Each row is a point. Examples show where two turns around zero, p and q, send a point. Where does a point land after both, in the order given? Backwards means that the second turn is done in reverse. Each puzzle has new turns, and all numbers are rounded.
(in the rows, 128 means zero)

Turn p:
[ 95 122] -> [110 156]
[129  92] -> [ 95 114]
[159 170] -> [179 115]
Turn q:
[177 172] -> [114 192]
[108 125] -> [121 109]
[117 115] -> [134 112]
[ 90 139] -> [ 99 101]
[148  90] -> [171 126]
Where do these land?
q, then p: [108 127] -> [108 130]
q, then p backwards: [107 155] -> [120  95]
p, then q: [104 110] -> [102 114]
q, then p backwards: [193 120] -> [ 94 184]

Turn p:
[134 105 123] -> [122 105 124]
[167 150 146] -> [166 138 100]
[ 72  87 139] -> [104 101 188]
[139 170 104] -> [121 168 100]
Turn q:
[148  87 120] -> [161 110 155]
[140 153 173] -> [ 89 155 151]
[ 61 132 117] -> [103  88  79]
[141 157 105] -> [140 159 107]
[145 162 136] -> [116 165 126]
[132  77 117] -> [160  92 149]
Where do these land?
q, then p: [135 126 153] -> [140 132 151]
q, then p backwards: [118  96  92] -> [163 108 156]
q, then p: [ 71 112 162] -> [ 93  92 175]
q, then p: [167 163 144] -> [148 179 134]
p, then q: [149 143  89] -> [143 124  84]

Turn p:
[112 139  88 100  92 136] -> [131 114 130  96 144 179]
[165 130 132 163 126 125] -> [118 116 101 168 130 118]
[102 156  93 102 153 146] -> [163 114 134  83 157 126]
[130 115 135 193 120 101] -> [ 83 148  84 150 128 108]
[135 137 137  46 149  93] -> [174 108 155  93  64 135]
[108  96 131  64 161 133] -> [140 115 191  88 104 114]
[117 139 170 181 117 142] -> [119 180 111 167 149 115]
[156 112 138 175 106 148] -> [ 97 129 117 180 149 129]
Turn q:
[128 135 118  99  70 144] -> [160 152 149 142  88 100]
[153 138  79 100 141 142] -> [179 118 105 134 149 105]
[112 123  56 107 112 148] -> [182 114  88 155  98 113]
[146 133  94 184 116 109] -> [122  74 144 171 134 130]
[131  72 142 149 146  84] -> [105  79 139  85 120 161]
[125 122 155 117 154 169] -> [134 169 119 117 148 159]
[133 148 188 147 152 110] -> [ 72 145 149 112 161 134]
[ 96 154 192 120 133 118] -> [ 70 175 132 110 126 121]
Where do these land?
p, then q: [129  98  84 159 161  99] -> [126  97  89  95  82 119]
q, then p: [114 116 149 129  92  59] -> [ 99 173 154 104  89 163]
q, then p: [105 117 127 140 129 169] -> [137 122 118 146 171 140]
p, then q: [174 109 165 113  93 113] -> [118 136 165 176  99 157]
q, then p backwards: [154 163 141 171 161 113] -> [133 101 101 164 119 177]
p, then q backwards: [114 133 123  68 167 139] -> [175  93 127  96 100 112]
q, then p: [ 90 169 126 123 145 163] -> [141 121  77 107 164 125]
q, then p: [144 119 110 121  76 169] -> [132 130 103 193 121 142]

Turn p:
[133 146 142 109 132 100 110 148] -> [155 120 153 128 146 118 117 107]
[123 103 100  62 131 135 122 161] -> [127 108 163 116 116  61 132 151]
[143 127 131 150 136 182 146  31] -> [116 152  98 126  52 193 168 141]
[141 109 104 152 147 143 108 132] -> [115 122 131 103 139 148 128 165]
[123 136  99 152 152 106 151 141] -> [126 150 106 100 164 121 140 128]
[142 155 102 138  99 133 140 152] -> [153 138  95 131 137 111 101 147]
[125 102 197 130 133 111 129 160] -> [111 116 165 183 165 135 134 106]
[ 82 180 144 145  89 147 121 146] -> [121 160 112 147 119 125  57 100]
[126 110 131 129 104 110 131  62] -> [122  95  97 125  90 152 155  99]
[143 112 129 111 156 113 122 147] -> [135 119 158 121 150 117 148 136]
Turn q:
[ 89 158 125 109 148 157 137 156] -> [127 112 165 120 166 138  94 151]
[128 109 168 182  71  99 111 131] -> [ 81 163 142 172  85 118 156  97]
[195 112 129 124 124 140 125 126] -> [162 139  94 133  83 148 129 135]
[ 98 140 110 118 142 110 150 150] -> [117 110 156  97 144 113 130 145]
[134  94 105 112 126 105 129 148] -> [121  94 118 110  97 110 131 132]
[100 129  95 138 124 138 120 127] -> [124 100 135 147 151 117 141 139]
[ 96 130 109  75 111 119 114 114] -> [ 88  95  97 112 157 132 116 134]
[135 199 113 116 164 159 163 107] -> [170 154 136 101 188 160 131 167]
[158  66 143  99 114 147 129 107] -> [139 102  89 128  90 160 118  85]
[130 140 126 157 147 108 145 102] -> [145 152 134 116 143 111 160 117]
[145 132 184 179 137 127  83 138] -> [135 187 140 175 105 101 103 106]
Where do these land?
q, then p backwards: [132 103 162 100  97 153 124 166] -> [105 128 151 141 101 161  84 103]
q, then p: [116 148 133 183 122 121 143 139] -> [137 158 122 165 148 143 133  97]
p, then q: [112 149  65 100 129 115 114 130] -> [ 95 120  78  90 113 122 112 144]
p, then q: [106 147 121 114 149 101  79 120] -> [119 135  83 119 134 148  95  98]
q, then p: [128 132  52 163 114 124  94 114] -> [110 134  88 125 200 113 159 142]
p, then q: [118 154 164 142 136 170 146 113] -> [121 158 148 166 156 148 139 152]
p, then q: [156 142 171 133 106 136 149 124] -> [158 148 142 162 118 130 160 136]
p, then q: [125  85 126 126 142 100 161  96] -> [132  99 151  92 142 147 164 108]
p, then q: [160  92 157  91 157 132 143 151] -> [135 161 180 103  97 129 135 101]

Turn p:
[109 107 109 123 115 186 120 137  99 143 118] -> [148 101 141 154 116 158 110 129  92 106  98]
[128 113 125  99 119 121 113 107 136 112 128] -> [127 131  94 121 131 118 113 110 117 136 120]
[ 96 103 159 150 125 111 133 139 137 102 116] -> [108 126 131 131 144  85 119 134 134  87 133]
[147 158 196 107 118 114 133 133 119  97 110] -> [155 157 119  98 108  80 151 128 108 111 168]
[123 136 103 103 143 122 133 141 125 134 143] -> [133 138 127 132 145 156 109 126 128 144 143]
[135 119 111 112 108 134 132 133 144 149 118] -> [143 141 129 122 124 139 111 128 134 135  96]
[138 106 130 109 155 111 135  98 119 154 112] -> [158 106  92 134 134 126 125 140 156 142 129]
[153 124 129 115 156 125 130 127 140 138 153] -> [132 123 115 109 126 154 131 114 154 135 146]
[116 149 112 175 159 165 136 137 137 136 100] -> [111 125 144 151 132 161 167 171 129 102 114]
[134 103 123 126 114 111 105 132 115 122 118] -> [132 130 120 153 123 108 117 102 133 128 119]
[121 113 112 178 111 116 149 117 123 106 130] -> [ 80 114 143 147 111 104 120 147 138 132 120]
[135 205 127 139 113 120 117 135 141 144 190] -> [109 143 181  85 143 148 164 107 112 178 150]
Turn q:
[ 82 133 146 123  98 161 139 169 153 118 157] -> [143 177 137  94  97 125 152 159 130 110  93]
[106 108 133 104 132 127 143 120 153  98 149] -> [134 135 153 107 105 112 147 106 102 114 121]
[163 136  87 127 137 124 128 144 109 127 127] -> [ 89  96 123 131 152 133 120 136 140 114 122]
[125  99 153 135 124 130 144 146 140 132 157] -> [132 142 129 141  97 114 158 144 119 110 134]
[137 143  93 138 155  95 102 110  92 158 120] -> [113 112 121 147 190 117  96 131 126 137 154]
[121 152 163 114 136 154 147 143 131 121 143] -> [159 131 131 133 117 121 149 134 137 124  84]
[124  98 138  92  97 135 145  89 153 145 134] -> [144 129  94  94 102 112 154  97 107 136 148]
[116 117 132 124 131 120 148 126 142 139  94] -> [128 139 126 127 110 111 118 103 152 138 140]
[121 141 139 144 105 121 150 121 130 112 137] -> [119 153 129 135 124 143 150 118 121 142 113]
[130 112 133 119 120 123 113 125  98 119 112] -> [122 109 134 125 121 125 117 141 120 159 137]
[155 149  93 175 164 145  94 121  99 129 109] -> [124  97 147 148 181 171 104 145 158 123 149]
[156 148 126 139 136 100  84 121 135 138  98] -> [129 116 110 153 141 151  71 121 123 129 139]
Where do these land?
p, then q: [145 138 104 109 131 146  98 111 120 129 105] -> [109 118 114 122 153 146 141 127 165 142 139]
q, then p backwards: [116 125 134  99 123 106 103 112 131 142 135] -> [112 131 141  93 109 125 128 115 115 112 126]
p, then q: [131 137 112 148 107 117 107 141 147 132 154] -> [168 146 125 129 131 118 127 106 134 149 131]
p, then q: [128 139 124 115 146 124 207 144 141 143 126] -> [141 126 114 117 102 126 106 171 123  81  86]
p, then q: [126 137 125 162 152 130 100 114 120 140 144] -> [135 139 142 132 117 112 165 112 146 126 152]
q, then p backwards: [129 100 137 139 130 110 105 138 132 142 111] -> [134 121 125 120 132 118 156 137 100 105 129]
q, then p: [145 135 140 115 119 147 134 110 139  79 139] -> [154 108 114 128  93 116 115 150 109 115 111]
p, then q backwards: [146 133 123 129 136 115 102 135  56 133 113] -> [144 105 186 147 157 110 136  97 122 136 125]
q, then p backwards: [ 71 131 133 147 107 122 135 146 138  96 123] -> [148 164 113 131  88 124 144 164 153 128 127]
q, then p: [127 143 161 142 123 146 148 144 133 149 121] -> [114 160 141 120 113 136 141 145 143 136 105]
q, then p: [117 109 133 105 139 126  98 147 147 111 130] -> [140 139 126 135 115  99 123  92 110 124 136]
p, then q: [131 118 116 131 121 167 225 123 117 142 149] -> [137 125 110  93  66 126 107 204 115 117 115]
q, then p: [150 120 122 123 129 107 102 100 143 128 115] -> [119  91 118 142 123 137 128 101 114 140 124]

Turn p:
[ 91 158 139 130 150  93 110 127 147  98 122 116] -> [120 190 107 113 124 134 119 127 127 139 158 138]
[106 161 149 153  95 153 121 101 153  99 110 140] -> [ 82 153 151 126  92 140 145 105 163 140 138 126]
[107 133 143 128 115 156 146 162 141 138 137 148] -> [104 110 113 160 135 150 133 124 142 128 142 101]
[154 114 151 144 138 107 106 108 124 132 170 124] -> [158 144 146 155 110 131 136 134  99 105 122 158]
[127 119 108  99 143 161 141 105 128 103 149  99] -> [125 122 108  99 127 107 140 104 128  77 117 125]
[154 106 157 152 147 135 150 117 138 119 103 145] -> [101 125 151 141 148 130 135 154 147 119 111 165]
[114  95 111 153 116 128 115 165  88 118  81 144] -> [106 114 122 116 129 116 140 186 118 175 106 101]
[143 138 106  83 136 116  85 152 157 146 184 173] -> [200 119  99 140 138 179 167 102 118 131 150 126]
[172 110  99 121  67 133 112 127 143 139 117 109] -> [175 106 154 124 103 112 129 125 169 138  93 102]
[149 135 133 125 111 125 162 132 123  95 157 172] -> [120 122 120 168 145 111 172  97 132 141 118 145]
[170 132 203  95 152  94 114  72  97 108 123 100] -> [144 183 206 120 161  92 137 129  98  87 144 159]
[ 82 112  89 113 122 132 160 118 132 163 120  88] -> [125  90  96 100 111  98  77 127 138 115 152 111]
[ 98 134 103 160 146 129 127 133  93 174  67 117] -> [ 96 101 135  87 126 137  72 162 105 168 127 119]
[124 145 102 135 152 130 145 173 128 160 152 118] -> [136 111  86 144 145 153  90 117 108 130 116 115]
Turn q:
[110 144 120 121 112 153 141 148 134 133 102 139] -> [112 142 129 123 116 143 152 149 133 112 110 105]
[121 151 128 104  91 147 138 137 131 114 131 117] -> [110 150 113 134  95 124 144 117 149 112 119 118]
[103 147 140 146 197 148 132 136 103 147 153 110] -> [105 126 155 111 113 123  68 161 103 158 148 112]
[143 124 116 106 173 124 106 123 124 115 115 114] -> [ 92 120 126 107 154 128 111 126 117 128 141 159]
[108 139 111 143 174 143 138 122 128 107  98 134] -> [106 126 137 120 129 164 115 175 119 128 131 149]
[105 113 109 162  96 165 115 128 106 147 225 150] -> [169 110  78 163  82 110  84 116  84 139 108  74]
[126 137 136 104 114  75 118 149 109 154 154 163] -> [144  89 146 137 132  72 136 120 130  94 139 107]
[112 141 163 127 104 154 142 155 135  71 104 140] -> [ 92 129 125 168 106 162 159 139 172 135 132 115]
[100  98 123 111 136 149 135 155  97 147 112 117] -> [108 155 111 124 157 115 123 160 123 128 135  90]
[126 122 129 125 105  97 139  50 143 113 121 128] -> [169 156 133 157 123 128 144 115 120 113 137 192]
[130 107 134 133 141 165 113  88 154 154 111 126] -> [128 160 138 126 144 155 136 115  77 149 116 138]
[139 118 123 126 126  46 112 114 172 142 112 111] -> [165 107 144  96 150  92 173 117 133 138 141 181]
[175 105 122 101 121  64 148 141 147 152 143 133] -> [169 104 131  92 155 102 148  88 144 101 166 129]
[194 148 138 182 101 161 116 145 108  98 112 109] -> [123 120 127 132 134 173  98  92 188 155  71 124]
Where do these land?
q, then p: [ 88 153 162 145 153 132 139  93 138 109 162 119] -> [135 114 156 182  91 144 135 125 109 154 133 101]
p, then q backwards: [100 136 149 151 172 166 140 103 170 118 124 174] -> [146 140 121  92 155 143 135 124 155  57  90 130]
q, then p: [118  90 146 179 144 110 157 116 119 109 133 109] -> [162 106 132 155 129 187 117 126 119 118 101 131]
q, then p backwards: [172 140 122  96  92 127  92 139 111 179  82  98] -> [178 159 121 101 134 153 154 118 111  64 101  96]
p, then q backwards: [111 126 157 125 129 107 171 119 174  89 129 112] -> [127 125 137  84 105 110 143 115  89  92 117  93]
p, then q: [138 120 140  89 106 115  90 168  91 135 101 129] -> [114 146 151  81 141 109  96 108 158 154 152 109]
q, then p: [123 143 115 118 103 162 138 157 115 174 133 151] -> [121 168 137 101 132  88 105 127 138 119 111  97]
p, then q: [125 133 100 134 151  83 150 119 107 121 121 129] -> [135 101 144 122 153 101 119 136 106  90 120 129]
q, then p: [ 83  89 120 130 147 117 141  91 155 108 147 115] -> [145  90 112 163 130 140 137 100  87 155 104 123]
q, then p: [172 131 120 113 112 105  86 168 131 164 138 126] -> [148 134 136  88 144  83 117 152 139 107 157 164]
p, then q backwards: [133 120 111 131 164 144 145 133 122  97 140  99] -> [133 128  80 103 111 140 108 124 112 134 118 124]
p, then q backwards: [149 136 139 116 114 169 133  95 129 128 150 179] -> [157 143 156 111 118 111 112 129 174 111 113 166]
q, then p: [152 146  84 137  77 128  82 161 103 134 105 126] -> [123 137 119  67 151 110 113 164 180 152 131 146]

Turn p:
[129 122 121 131 106 146  94 121 140 138 132 133 122 144] -> [127 142 152 131 137 140 141 140 137 152 137 104 131 131]
[145 109 153 123 134 113 110 147 125 152  98 125 131 132] -> [149 138  91 124 123 138 133 144 139 139 126 121 162 125]
[140 147 107 114 129 117 146 123 112 142 124 139 133 128] -> [122 119 126 120 115 155 115 111 112 125 118 135 130 144]
[103 139 102 115 130 119 135 147 122 109 114 111 145 140] -> [ 97 108 134 119 107 134 138 132 132 107 109 131 133 106]
[ 99 156 146 121 120 160 126 151 148 115 134 117 111 141] -> [ 99 151 148 166 132 106 122 137 123 123 117 118 135 103]
[121 149 101 154 137 157 124 131 149 144 126 148 144 150] -> [135 126 174 131 134 151  96 140 142 127 110 116 127 120]
[149 143 147 146 114 147 132 113 146 116 108 139 110 101] -> [132 118 116 150 154 110 105 127 122 168 121 126 114 133]
[130 107 111 134 158 123 104 116 106 127 152 108 146 100] -> [145 108 116 115 127 130 145 139 140  90 149 108 100 150]
[133 109 125 100 117 121 120 146 142 138 146 131 144 144] -> [127 145 135 138 116 150 155 122 151 124 138 141 144 130]
[125 130 156 141 128 122 127 102 115 109 146 141 122 109] -> [132 129 124 124 134  94 121 137 113 134 149 142 110 151]
[145 112 121 112 131 113 126  98 140 134 110 147 108 115] -> [135 112 118 115 138 124 127  97 135 154 137 120 145 153]
[147 113 136 107 153 153 148 122 110 102 127 105 138 130] -> [147 122 117 140 121 107 157 117 124 107  90 131 115 141]
[110 127 128 130 121 121 150 153 100 114 121 135 112 108] -> [ 98 135 102 111 146 121 122 128 115 113 118 147 122 121]
[143 154 120 146 134 107 136 129 137 125 153 137 112 149] -> [139 116 154 136 137 140 116 123  96 123 148 146 139 119]
[100 103 146 145 108 103 143 121 126 154 129 103 141 128] -> [137 152 110  98  99 121 127 125 139 133 152 132 113  95]
Turn q:
[144 153 125 138 128 145 110 138 113 126 140 124 153 130] -> [114 126 125 118 112 123 133 130 106 156 141 105 118 135]
[124 120 116 134 121 117 138 147 133 129 140 109 114 121] -> [136 111 126 139 136 145 141 134 112 122 127 145 134 131]
[116 148 129 124 141 143 135 127 137 121 130 123 225 127] -> [136 100 128  87  68  98 123 149 116 131 117  78 124 112]
[131 155 122 127 172 119 137 128 124 113 112  76 112 126] -> [125 124 102 146 157 144 128 158 118 147  83 101 136 124]
[134  74 114 131 120 115 118 108 137 113 133 148 121 126] -> [114 145 132 102 135 117 139 114 131  97 128 169 144 118]
[112 140 117 131 133 169 142 131 135 113 133  92 104 117] -> [137 117 147 124 146 168 154 135 133 148 105 110 137 140]
[129 137 153 117 111 124 125 128 136 135 134 135 109 182] -> [131 126 146 132 150 126  77 116 125 123 140 130 120 157]
[118  66 155 134 125 119 132 117 130 128 125 124 109 115] -> [141 136 111 111 138 141 126 125 157 107 136 168 166 123]
[138 119 129 134 123 116 149 118 109 123 122 142 122 139] -> [129 144 134 129 144 124 118 140 128 116 146 134 125 109]
[146 153 124 132 117 141 120 137 140 148 105 144 155 130] -> [119 127 131 137 104 101 136 136 134 126 143 103 106 150]
[124 135 117 125 142 124 118 132 115 163 122 153 128 133] -> [119 135 135 153 111 106 120 133 138 147 130 145 114 125]
[141 119 126 107 134 125 129 140 123 117 130 143 119 113] -> [126 137 114 122 128 140 134 122 132 123 125 143 102 119]
[115 133 119 118 105 127 116 124 117 121 125 120 123 115] -> [133 113 128 128 143 122 145 105 131 137 133 125 127 119]
[136 144 139 126 123 116 125 110 136 157 141 149 122 124] -> [109 132 134 157 110 128 110 110 136 120 141 126 128 125]
[111 124 136 144 126 120 124 133 134 112 129 139 103 121] -> [150 149 128 136 136 137 134 110 122 124 124 139 140 132]
Where do these land?
q, then p: [120 122 123 150 132 162 134 128 103 153 151 155 123 126] -> [127 174 129 153 121 135 101 136 127 140 145 141 120 134]
q, then p: [101 117 145 109 143 156 121 165 101 103 124 131 109 147] -> [150 140 126 150 137 158 118 108 120 137 116 103 167 159]
p, then q backwards: [104 132 133 141 125  83 127 145 146 124 135 143 119 160] -> [121  89 125 153 115 122 139 101 102 138 155 132 138 135]
q, then p: [156 120 124 152 130 109 157 101 111 158 113 141 137 118] -> [103 119 127 144 141 127 113 150 139 104 156 156 106 105]
q, then p: [105 132 125 137 153 148 108 133 140 132 114 149 163 130] -> [116 131 111 131 102 150 131 121 116 167 137 137 146 111]
q, then p: [106 133 114 137 142 144 146 130 123 124 119 129 138  93] -> [131 132 101 145 130 140 115 110 131 144 113 142 110 111]
p, then q: [146 119 137 120 117 115 100 114 104 116 116 134 109 104] -> [122 105 149 133 133 123 112 160 116 139 117 156 121 118]
p, then q backwards: [139 120 127 136  99 145 113 132 147 125 127 130 109 118] -> [132 148 121 127 127 139 124 122  96 129 116 120 103 125]
p, then q: [110 107 131 106 122 123 142 121 116 134 110 137 117 118] -> [123 108 144 137 134 106 120 118 135 120 106 119 120 113]
q, then p: [169 126 110 146 114 144  98 138 151 146 136 104 132 131] -> [116 159 159  93 107 120 140 125 125 106 116 143 134 105]
p, then q backwards: [169 164 126 100 131 112 169 116 119 116 152 139 121 138] -> [113 131 114 137 116 101 102 161 155 135 176 134 104 133]
p, then q: [135 138 125 117 125 103 108 137 143 133 139 137 144 116] -> [131 125 153 109 106 136 129 124 114 126 136 140 136 142]
q, then p: [141 111 138 133 134 123 129 120 148 127 137 105 119 136] -> [120 123 145 124 121 124 138 146 146 118 106 127 132 131]
q, then p: [128 142 155 134 115 115 150 121 133 124 137 100 112 144] -> [153 120 135 136 132 124 150 156 137 107 119 109 115 133]
p, then q backwards: [109 123 129 138 128 126 134 127 126 103 140 113 144 154] -> [120 113  95 129 126 129 144 125 128 129 127 148 148 124]
p, then q: [117 134 111  99 142 140 129 109 129 131 102 100 121 122] -> [130 101 127 121 159 114 139 133 139 115 122 120 160 121]
p, then q: [120 136 126 121 125 128 110 140 136 127 123 129 161 119] -> [148 121 139 123 120 130 141 123 123 117 129 136 131 157]
